Each point is reached from the start by the listed moves, each made once or not at all, plus a little noise. Is the number of moves made odd or even? Then give how often each move was made.

Moves:
(1): [ 22 -35  -8  -4  15]
(2): [ 18  30 -14 -19 -27]
Start: [-16 -10 -49 -38  18]
Points:
[-17 -16 -49 -40  18] => even (0, 0)
[  7 -47 -58 -44  31] => odd (1, 0)

Moves:
(1): [ 52  13  29  -9  -2 -10 -22 -26   1 -13]
(2): [-12  32   6   5   7  25   3  -4  -5 -26]
(3): [-10 -13  41 -14   5  -5  29  26  -6 -16]
(4): [ 25 -24 -14  12 -28  18   4  14   1   6]
(5): [ 31  -9  44  59  43   0 -10  -9  28 -10]
(6): [  1  -7  23 -20  -1  26 -11  24   1  27]
(7): [-35 -22   2  11  35  19  55 -29   5  39]
(8): [ 18   7  -7 -35  25  -2  10  18 -16   8]
Start: [ -3   1   5 -10 -10  -3 -34  -2  13 -14]
Points:
[ 23 -22  57  19  69  79  20  14  28  27] => even (0, 1, 0, 1, 1, 1, 1, 1)
[  6 -23  43  75  47  59  17 -33  43  -6] => even (0, 1, 0, 1, 1, 0, 1, 0)
[-49  15  11   8  32  43  28 -40  13  -3] => even (0, 1, 0, 0, 0, 0, 1, 0)
[ 36  44  43 -11  -6  13 -50 -32   8 -51] => even (1, 1, 0, 0, 0, 0, 0, 0)
[114  13  87  -3  35  54 -57  16  18 -29] => even (1, 1, 0, 1, 1, 1, 0, 1)

Moves:
(1): [ 40 -30 -10   5  25  24   5  -7 -26   2 -10   9 -37 -10  21 -44 -18   0
 -34  21]
(2): [ 15   9   5  13  12  -4   7 -16  -4   3  10  20   1  26   5   6  28   9
  -5  11]
(3): [ -1  -8  19  -9   5  -8   1  -5  -5   1 -23  15 -12  14  12  -4  -9  -7
 -10  13]
(4): [ 39  -7  -4  37  -6  11 -12  12 -15  13   4  -7  25  36   2  12 -13  -2
   4   2]
(5): [  1 -19   4   9  28  -9  -7  -6   9   9   8 -16  36  -4  14  19  -2  24
 -21 -14]
(6): [  0  -4   6 -13 -17  29 -19 -12  28   1   9 -15   5   8 -32 -14   5  -9
 -21  17]
(7): [-15  -4 -21  14  28   5  29 -11  -1  13  14 -26  -3  27  -7  26  -5  11
  22  -8]
(8): [ 9  5  3 -2  9  0 28 18 -7 -2 16 -9 15 13 -7  4  1 -8 -8  1]
(9): [ 17  11  -3  16   6 -19  22   4  33  -7   0  21  -6  13 -20 -22 -20  25
   5 -16]
(10): [ 12  13 -23 -29   0 -36 -25   4   7  15 -12 -15   1  15 -11 -23  27 -20
  25   5]
(11): [-18   4  -7 -10   6   8 -13 -16   3   0  53  19   2   4   3 -10 -26 -33
   2   2]
(12): [-23 -27   1  -1   7   7  -3  10 -12   3 -14  21   8 -10 -12  -7  15  -8
  19   5]
(13): [  7  -5 -20  -2 -22 -16  37 -22   8 -23   0 -12  19  10   4 -21   4  -6
  25 -17]
(14): [  0 -14   9   7  16   2 -15  18   6 -24  -1 -14   1  17   3  14  11 -12
   2 -14]
(15): [ 13  -8 -15  -1 -17  10  11  17  39  13  -9  14  -4  -3  27   4  18  -9
  18  -4]
(16): [ 22  -8 -26  10  14  -4  25 -19   3  -6 -21  18  11  -7 -11  31 -17 -12
  -2 -20]
(17): [ 14 -23  11  20 -17 -25  12  -9  16 -15  22 -15  -4 -23 -11   3   0  -6
   7  22]
(18): [  9   6 -13 -35   3   1   0  -5   8  -6  17   0  13  13  -6  13 -10  17
  34   8]
Start: [-39 -10  13   9 -14  24   2  -5   0  21   0 -19 -17 -27 -19 -15  33  -7
 -20 -35]
Points:
[ 14 -95  15  57 -28  48  14  26  60  42  40 -46  62 -12 -37   9  58 -26
 -23  -9] => odd (0, 0, 0, 1, 1, 1, 0, 1, 0, 0, 0, 1, 0, 0, 1, 0, 1, 0)
[ 48 -97 -66  50 -18   4  55  -9  17  38  -4 -50 -15  15  -6 -67  59 -47
  68  -5] => even (1, 0, 0, 1, 0, 0, 1, 0, 0, 1, 0, 1, 1, 0, 1, 0, 1, 0)
[  45  -39  -28   -8   14   -4   43  -26   53   17   10  -56   11   18
  -49 -121   30   -4  -50  -40] => odd (1, 0, 0, 0, 1, 1, 0, 1, 1, 1, 0, 0, 1, 0, 0, 0, 0, 0)
[ 72 -37 -37  82  44 -29  62 -42  73  47  50 -62  64  79 -97  28  38   7
 -15 -33] => even (0, 1, 0, 1, 1, 1, 1, 1, 1, 1, 0, 0, 0, 0, 0, 1, 1, 0)
[ 46 -57 -51  35  44 -14   0 -47  92  12  92 -70  60  75 -95  34 -19 -23
  41 -52] => odd (0, 0, 0, 1, 1, 1, 1, 0, 1, 1, 1, 0, 0, 1, 0, 1, 1, 1)

Moves:
(1): [ 22  -4  -3   3  21   2  19 -15   5 -10   9 -22  -4 -10   9  12  19   8
 -13   6   4   4   2  26  14]
(2): [ -2   0  -1   3   3   5  -2   9   8 -10  -1 -12   2  -1  -5  -4  -3 -15
   1  -5   0  11   1   0  12]
(3): [ 11  18   2   1   3   0   9  11  22  17  14  17 -26  -4  -2  -6  -2  19
   9 -10   5 -23  -8   3  -7]
(4): [ -9  -1  -6   4   1  -3  12   3   4  -7   8   1 -10 -12  14   1   1 -13
   8  -1   3  -2  -7   1   9]
(5): [ 10   0  11  -4 -16  13   1 -16  16   3  -9   2  -2  13  -1   4  -3   4
  -6  10  -4  -8   5  10   7]
(6): [ -2   4  -4 -16 -11  -3  -7 -13  -4  -3   3  -7   2  -2   1  12  -5   1
 -14 -15  -3   3   5   2  16]
(7): [ -5   8 -11 -12  -5 -12 -11  -6  -2  -7   7   1  -8  -1  -7   0  -5   8
  -4   3  -8   7   6   1  -2]
(8): [ 15  -3   4  -4  10  16  18 -13   2 -24   8  -9 -15 -12   6  -5 -16  -4
 -23 -10  -8  -8   0  11  -3]
(9): [ -9  16  -4  -8 -15   8  -1  14  15   3  23  20  -9 -11  -1   4 -14   9
   6   2   5  -3  16 -11  -4]
(10): [  2   0  -3  -2  -7  10  -1   0   3   1   2   5   0   5   8  -4  12  11
   9   1   4 -10   6 -12  13]
(11): [ -1   1   1  -4   5  -6   4   3   4  -5 -11  -9  -2  -1   1   0  14   2
  -8   4   7 -12   4   0   6]
(12): [-12  12 -21   7  -4  -6  -6  -6   6   5   4   9  -9 -12  12  -1 -24   1
  -9  -6  10  -6   1   6  10]
(13): [  1  14   3   8  -2   2   9  -2  -5  -1  12   0  -4  -9  -7  11 -10  10
  -1   5   2 -15  -1 -10  -5]
(14): [ -9   1  -2   0  21  -9   9   2   3 -15   2   5  -1   3  -4   3   3   4
   4  -7   1  -6   4  -2   8]
(15): [-10  12   6   1   7 -11   3  -5  -9 -17  11  -4   4  -5  -7  -9  -4 -12
   1 -15  14  -5  10   1   3]
(16): [ -1  22  -1  -9  -1   0  13  17  -3  -3  -6   1   9   8   7  10  21   7
  11  18  -3 -12   2   5   3]
(17): [ -6  -9  -5   5  -4  -1   1   7   0  -1  11   5   5  -1  -6 -10  -6   3
  -6  -2   0   1 -10   3  -8]
(18): [  2  13   2  21 -16 -14  -1   2   4  11   9   7  -5   9  24  12   6  17
  -8   8  -5  -1 -10 -12 -14]
(19): [ -5   8  12   6   5 -14   1  10  -8   1   8  -2 -22  -1  -4  -1  -4  22
  -1   2   2  -9   7   8  -2]
(20): [-14   8   0  -3   0  -2   0   3   2  -4   5   0  12 -13   3  -3  -2   8
  12  -3  -8  -1   7  -4   5]
(21): [ 10  -9   4 -10   6  11  -4   6   9 -10  12  -2  -1  -1   5   1 -12   3
  11  -1   5  -9   0   7  -1]
(22): [  6 -10   2   2  12   8  -8  -2   1   3   8  -9   1   8  -5  -6  -4  -9
   4 -11  -8 -17   3   1 -13]
(23): [-18   9  17 -10  16  -8 -11  10  -5   4  -1  -4   3   8 -20 -11   0  -2
  -1  13  -1   1  -3  -8  14]
(24): [ 18  -4   3  25  -5 -15   0   3 -13   4   7   8  -5 -10   5  -2   5 -10
  -7   5 -11  -9  -4   1  -4]
Start: [ -5   4   0  -1 -16   0   6  -6  -4 -38   5  -4  11  -5   1   3 -11  14
   8  10  18 -11  -5  18  -4]
Points:
[  -9   64   19  -10  -27    4    9   16    6  -63   92    7  -24  -41
   -4    7  -82   61  -15   17   -3 -103   25   36    8] => even (0, 0, 0, 0, 1, 1, 0, 1, 1, 0, 0, 1, 1, 0, 0, 1, 1, 0, 1, 1, 1, 1, 1, 1)
[  5  52 -13  29  16 -36  45   6  45 -80  84  -5 -62 -67  15   8 -39  69
  -4   6  27 -86   1  67  36] => odd (1, 1, 1, 1, 1, 0, 1, 0, 0, 0, 1, 1, 1, 1, 0, 0, 1, 0, 1, 1, 1, 0, 0, 1)
[ -4  54  34  14   1   1  25  51  24 -60 103  16 -49 -56 -29 -26 -76  61
   7   5  10 -74  -3  15  -8] => odd (0, 1, 1, 0, 0, 0, 0, 1, 1, 0, 0, 0, 1, 0, 0, 0, 1, 0, 1, 1, 1, 0, 1, 1)
[ -32  106    4   -1   28  -22   63   44   28  -92   94   28  -46  -74
   10   -6  -52   39   17    6   44 -121   14   14   31] => even (0, 0, 1, 1, 0, 0, 0, 1, 1, 0, 1, 1, 1, 1, 1, 1, 0, 0, 0, 1, 1, 0, 1, 1)
[  32   88   25   -7   18  -33   65  -19   21  -98   77  -18  -53  -33
   23   35    2   58  -33   26   20 -105   -3   50   38] => even (1, 0, 1, 1, 1, 1, 1, 1, 0, 0, 1, 0, 1, 1, 1, 1, 0, 1, 0, 0, 1, 0, 1, 1)
[  -2  103   -9   36  -33  -33   57   33   21  -51   81   41  -77  -53
   62    3  -13   66   -3    8   42 -112   12   19    3] => even (0, 0, 1, 1, 0, 0, 0, 1, 1, 1, 1, 1, 0, 0, 1, 1, 0, 1, 1, 0, 0, 0, 0, 1)
